Rows are points. Examples show where two turns around zero, p and q, send a point. Write where each new point lands after one turn and then the other. Backwards means that the second turn is done in reverse. Each puzzle has new turns, and all numbers are rounded.
(in the rows, 128 means zero)

Turn p:
[178  91 148] => [191 113 118]
[ 89 175 129] => [ 80 155 155]
[123 136 100] => [109 135 107]
[110  86 170] => [146  79 162]
[140 152  93] => [114 157  98]
Turn q:
[127 165 154] => [ 92 142 151]
[122  53  62] => [201 101  65]
[111 155 140] => [ 94 132 130]
[123 141 125] => [117 135 124]
[130  89 141] => [153  97 138]
[155 165 147] => [111 161 161]
Where do these land?
q, then p backwards: [ 60  92 124] => [107  65  89]
q, then p backwards: [174 110 122] => [163 134 163]
p, then q: [132 158 129] => [101 141 132]
p, then q: [179 128 156] => [146 170 164]
p, then q backwards: [ 95 152 109] => [108 167 140]

Turn p:
[132  92 188 102] => [167  79 153  95]
[127 178 115 145] => [101 166 149 147]
[158  97 111 154] => [145 111 101 167]
[136  95 149 103] => [161 103 124 106]
[114 106 114 161] => [105 104 106 148]
[101 200  92 103] => [ 89 204 136 105]
Turn q:
[110 116 152  74] => [147 126 177  93]
[149 100 146 208] => [122  84  99 200]
[146 148 124  83] => [156 162 136 101]
[129  99  97 134] => [127 101 100 110]
[106 176 121 141] => [ 89 166 129 136]
Where do these land?
p, then q: [ 99  97 138 125] => [136 101 131  95]
p, then q: [126 215 150 118] => [117 176 195 164]
q, then p: [128 103 147 105] => [161 110 137 125]
q, then p: [156  95 123 169] => [127 111  84 165]
q, then p: [125 110 136 110] => [151 118 131 121]
p, then q: [ 82 114  61 153] => [ 60 124 102  82]
q, then p backwards: [179 163 140 116] => [180 147 102 107]

Turn p:
[ 99 156 142 148] => [ 98 160 114 136]
[107 132 116 112] => [109 112 114 125]
[106 123 116 155] => [113 131 126 162]
[170  71 195 104] => [152 127 214  82]
[158 158  72 122] => [168 111  73 135]
Turn q:
[ 90 124 153 135] => [102 160 143 113]
[120 103 122 165] => [102 128 149 160]
[138 134 153 166] => [141 141 168 144]
[149 119 132  77] => [137  93 110  89]
[202 136  94  79] => [180  59  90 121]
[ 68 152 114 147] => [105 188 108 143]
Where do these land?
q, then p: [ 96 140 174 117] => [110 134 105  78]
p, then q: [176  81  88 139] => [140  76 183 148]
q, then p: [143 170 148 145] => [164 157 123 106]
p, then q: [115  95  91  79] => [ 71  88 138 123]
q, then p: [110 154 139 161] => [132 170 108 120]

Turn p:
[138 146 140 146 151 145] => [130 130 150 128 143 160]
[137 184 142 134 184 134] => [128 113 150 105 186 173]
[ 89  57 106 132 115 101] => [ 88 129  85 175  95  93]
[191 183 144 175 128 117] => [192 170 143 124 170 170]
[130  70 170 140 111  74] => [143 130 120 204 134  79]
[107  91 135  92 107 199] => [104  98 168 116  56 116]
[133 130  83 119 105 129] => [132 140  94 101 103 127]
[ 88 148 137 113 113 159] => [ 97 132 160  95 119 111]
[140 143  96 101 138  93] => [141 112  82 106 148 123]
Turn q:
[128 169 106 134 117 155] => [152 141 115 133 107 169]
[152 138 184  90 133 154] => [165 136 158  91 176 132]
[108  79  85 147 116 120] => [ 93  86  95 140 102 112]
[105 162 120 123 184  86] => [102 201 116 138 127 109]
[142 149 110  72 141  84] => [158 172 117 113 110  76]
[112  90 160 127  57 134] => [120  64 173  94 109 129]
[128  52 159 123 114 178] => [114  52 126  95 176 132]
[158 170 112 189 159 118] => [131 162 127 205 131 153]
[119 142 115 145 130 123] => [119 139 124 143 113 139]
Where do these land?
q, then p: [105 142  96  99 135 171] => [132 111 107  80  92 141]
p, then q: [147  99 104 101 122 145] => [142  84 125 125 105 117]
p, then q: [110 120  67  82 111 119] => [134 115  92 103  72  91]
p, then q: [118 165 130 170 117  94] => [137 190 116 142 135 144]
p, then q: [111 136 191  92 145  92] => [ 82 142 140 151 170  78]
q, then p: [101 101 122 139  83 178] => [110  98 134 140  60 116]
q, then p: [183 167 147 185  96  94] => [163 180 185 180 141 145]
q, then p: [123 113 120 169 182 156] => [ 72 136 119 125 129 177]
q, then p: [154 110 174 115 161 103] => [125 105 126 150 191 135]

Turn p:
[116 156 136 161 116 145] => [129 154 116 161 118 150]
[113 147 173 112 109 147] => [107 155 153 120 116 168]
[175 100  72 113 133 138] => [187  88 114 103 142 108]
[105  92 149 134 126 140] => [110 104 160 148 127 139]
[153 125 181 156 116 128] => [136 167 175 150 131 125]
[128 129 154 131 163 142] => [114 138 140 135 167 139]
[106 147  31  90 133  56] => [112  91  38  80  95  67]
Turn q:
[118  96 170 152 134 135] => [136  91 171 141 132 117]
[166  96 139  66  98 153] => [176 127 135  68  84 141]
[129 195 118 143 161 120] => [105 186 121 169 145 132]
[150 134 100 157 160 129] => [150 142 104 161 154 114]
[118 127 134 100 111  95] => [102 132 130  92 119 114]
[130  92 152 101  59 153] => [138  82 138  89  67 148]
[148 102 131 190 153 120] => [151 102 129 176 150  87]
[ 51 135 129  96 130 128] => [ 75 119 145  96 158 172]
[142 177  78 146 146 120] => [120 172  78 161 144 128]
Where do these land?
p, then q: [159 133 175 154 170 142] => [128 170 166 171 156 122]
p, then q: [148 130 159 136 155 181] => [165 152 161 164 145 146]
q, then p: [ 69 135 164  63 137 110] => [ 64 131 147  90 142 185]
q, then p: [162 144  83 138  91 115] => [156 110  83 126  88 110]
q, then p: [111 127  78 145 154 136] => [140 105  93 143 169 123]
p, then q: [157  86 102 143 112 105] => [136 117 128 114 110  68]
q, then p backwards: [ 89 140 134 116  76 108] => [ 73 128 134  90 118 110]

Turn p:
[140 146  97 128 155 126 106 114] => [143 127  98 146 159 111 139 121]
[152 115 118 153 138 114 149 182] => [115 151  99  95 134 162 130 164]
[136 118  98 106 112 155 131 106] => [131 124 110 146 122 126  92  96]
[151 118 169 125 143 144 153 102] => [175 110 155 125 119 152 115 134]
[ 90 129 158 124 140 115  31 114] => [ 96  78 164 135 172  98 187  95]
[ 96 120 117 139 132 121 138 132] => [106 137 130 152 119 132 136 142]
[138 126 138 108 119 110 141 118] => [141 114 125 118 101 119 126 130]
[139 142 138 111 150 142 147 146] => [155 150 124 118 121 149 141 119]
[111 138 119 159  64 125 155 138] => [ 90 160 146 116 108 103  86 152]
Turn q:
[151 129  76 140 117 144 133 117] => [153 170 130 154 121 152 134 141]
[109 122 165 131 132 109 128  92] => [131  90 137 140 149 105 109 107]
[149 174 154 119 167 102 127 109] => [ 93 122 165 141 159  97 161 115]
[150 124 127 122  99 143 146 135] => [141 135 130 121 112 158 138 108]
[ 87 107 115 155 119 142 155 163] => [117 111  89 137  87 150 105 150]
[125 135 161 138 142 141 103 121] => [119 104 131 116 166 130 128 136]
[ 93 120 101 110  96 148 129 147] => [140 136 130 107  88 145  94 149]
[115  87 108 110 128 153 143 143] => [126 153  98 115 109 144  92 121]
[172 154 146 126 151  71  90 124] => [132 129 144 122 161  73 189 124]
Where do these land?
p, then q: [125  92 154 112 117 144  79 167] => [112 127 136 126 141 132  55 101]
q, then p backwards: [159 147 122 136 144 108 107  93] => [110 165 134 148 154 136 104 111]
p, then q backwards: [110 135 136 111 133 172 130 118] => [148 130 123 113 116 133 156  93]
p, then q backwards: [139 156 100 118 148  65 129 108] => [127 106 114 165 135  72 103 154]
q, then p: [121  96 133 110 121 131 134 121] => [132 107 117 134 141 106 124 111]
q, then p backwards: [149 179 148 143 157  97 128 127] => [ 80 136 142 140 141 103  84 124]
p, then q backwards: [134 121 124 128 113 156 179 124] => [105 114  91 113 108 154 145 118]
q, then p: [125 166 150 131  81 133 140 117] => [136 102 164 110 116 162 100 123]
q, then p: [123  97  92 124 129 151 122 152] => [120 159 106 117 144 105 126  97]
p, then q: [ 95  91 120 167 137 123 132 152] => [ 96 105 109 120 112 153 103 164]

Turn p:
[152 110 103 100 134 140 192 101 121] => [178  93 141 135 151 134 172 117 156]
[132 118 172 156 109 153  73 179 170] => [ 66 155 141 135  91 156  92 183 130]
[ 79 118 176  99 116 140 110 174  62] => [109 168 163 120 142 160 144 128  38]
[126 121 119 176 129 174  87 115 144] => [108 102 123 135 100 161  68 123 137]
[132 119 150 107 113 129 159 133  97] => [142 133 158 136 130 132 168 123 109]
[149 185 135  62 108 103  84  83 110] => [161 152 125  39  85  90 140 112 115]
[182  85 104 143 151 117 148  46 139] => [170  61 162 134 133  84 107 109 184]
[118 155 119 184 133  96 136 150 133] => [109 148  86 176 123 105 116 116 129]
[152 126 164 109 160 133  70  93 174] => [122 147 163  74 117 115  73 146 171]
[118  87  87 142 120  91 159 144 129] => [115  88 108 162 166 101 152 140 122]
[116 154 105 148 147 131 129 201 139] => [121 161  72 162 142 152 121 162 117]
[ 80 157 103 110 116 127 188 119 117] => [133 129  94 128 156 145 184  77 126]
Turn q:
[123 114 156  95 167  74 149  98 156] => [109 119 127 121 184  97 142 121 190]
[160 160  84  74  94 165 122 151 105] => [186 118 112  93  77 155 163 158 117]
[134 131 173 176 139 103 128 144  88] => [118 146 165 159 169 117 108 156  93]
[149 115 154 160  88 145 159 148 139] => [ 96 114 154 172 103 150 144 147 115]
[ 54 165  84 101 101 144  97 169 123] => [156 184 131  75  62 141  87 126 143]
[149  68 147 146 116 132 117 148 109] => [ 95  80 146 128 132 131 108 150  94]
[121 170  99 102 111 186 132 172 123] => [154 161 108 104  76 181 141 150 119]
[110 107 129 110 166  99 150  55 131] => [106 126 111 110 171  73 157  86 150]
[133 135 160 106 163 108  93  75 168] => [145 110 132 124 186 132 130  72 168]
[141 147 103 123 135 215 124 181 118] => [137 144  87 111  92 204 131 152  85]
[132 100 148 199 101  90 139  84 117] => [ 99 113 166 186 137  71 122 104 100]
[130 124  98 143 154  75 126 110 157] => [136 120  98 153 144  83 104 116 162]
Where do these land?
p, then q backwards: [107 145  67 150 215 155 141 135 147] => [151 153 119 136 213 114  79 146 176]
q, then p backwards: [169  74 176 162  88 134 128 143 109] => [123  43 138 149  92 143 118 143 101]
q, then p: [126 130 137  66 113 167 164 112 114] => [144 131 137 122 150 158 200 120 147]
q, then p: [151 118 159 160 130  53 137 155 142] => [ 81 162 128 169 143 109  76 158 135]
p, then q: [103 130 170 139  89 163 128  92 149] => [ 97 140 165 109 109 143 154  76 140]
p, then q backwards: [104 141 150 125 130 153 109 145 108] => [108 138 141 144 131 166 117 143 115]
q, then p: [154 150 121 158 200 102 138  90  80] => [194 147  92 161 164  80  97 118 118]
p, then q: [101 116  98 140 129  65 120 123 130] => [128 137 109 114 146  67  97 133 144]
q, then p: [141 147  90 136  81 131 117 188 146] => [ 99 107 121 141  63 146 136 172 113]
q, then p backwards: [123 130 113  44 104 156  99  98 155] => [136 157 108  79 101 167 143  59 143]

Turn p:
[ 93 149 111 115 150 149  65 172 112] => [ 65 157 158 109 127 142 163 114  89]
[123 103 168 157 135 108 199 137 143] => [174 100  66 139 139  87 141 134 128]
[210 135 161 139  32 105 184 130  83] => [199  86 145 120 101 108 157 127 245]
[134 101 127 171  90  91 149 116 142] => [155 130  90 141 162 128 122 115 178]
[137  74 106 124 125  91 211 131 140] => [200 162  83 161 122  82 113 124 141]
[122 142 105 141 140 183 112 118 124] => [102 139 153 116 143 137 124 177 114]
[148 184 118 111 136 132  90 137 155] => [127 113 180 129 135 175 138 115 100]
[132 119 127 121 184 134  78 118 118] => [ 83 125 155 118 137 112  94 110  91]
[108 115 142  94 126 155  94 121 149] => [110 137 121  88 108 157 110 127 103]
[ 72 157 116 106 164 132  97 100 114] => [ 64 132 128 158 105 152 116 136  89]
Turn q:
[178 137 123 127 123  64 142  72 108] => [ 55 164  91 125 135  84 108 123 127]
[173 142 166 115 142 109 158 138 108] => [ 89 158 147 162 115 129 105 110  99]
[ 87 134 130 163 153 107  82 141 165] => [185 110 124 122 138  78 160 127 108]
[133 100 130 213  78 109 115 157 171] => [185 169 114 145  75  82 155 162 167]
[145  97 108  81 134 162 190 175 143] => [121 136 138 110  75 212 133 103 114]
[133 161 169  67 159 136  96  72 127] => [109 130 151 110 210 121  89  86 108]
[133 146 106 142 109 121  86 129 116] => [131 111 134 112 128  94 112 163 139]
[ 73 154  98 125  57 131 135 118  89] => [ 94  77 148 123 132 125 157 154 203]
[115  76 133  98 177 160 134 133 101] => [145  95  96 144 136 184 102  99 104]
[110 134 118 149 148 180 141 146 151] => [166 130 139 128 136 168 158 153 112]
Where do these land?
p, then q: [112 148 148 178 100 124 147 123 153] => [146 136  99 113 105 172 142 141  95]
q, then p backwards: [177 120 156  79 142  94 144  96 127] => [104  82 111 115 156  98  69 122 127]
q, then p: [105 133 120 173 149 109 109 116  91] => [131 162 118 150 163  88 138 104 135]
p, then q backwards: [134 114 124  48 159 105  84 117 145] => [179 108 153  67 152 112 134 175 138]
p, then q backwards: [190 169 190 115 149 204  80 180 109] => [ 88 218  65  69 127 122 102 178 157]
q, then p: [ 65 138 121 157 136 143 176 149 124] => [173 131  95 125 142  84 140 178 138]
q, then p: [127 122 160 180 110 118 131 136 160] => [166  95 143 158 155 137 149 122 146]
p, then q: [ 85  95 102 157  70  95 154 120 107] => [137 153 135  72 124 119 193 168 110]
q, then p: [145 131  94 163 153 120 135 134 137] => [134 154 146 144 112 113 166 128 146]
q, then p: [141 138  97  49 148 164  91  79 121] => [ 79 150 149  96  82 122  83 118  62]
p, then q: [155  79 123  80 141 145 120 115 131] => [114 117 160 106 140  87  82 118 145]
p, then q: [ 98 149 101 156  78 114 165 170 129] => [107 173 137 126 110 162 182 158 100]
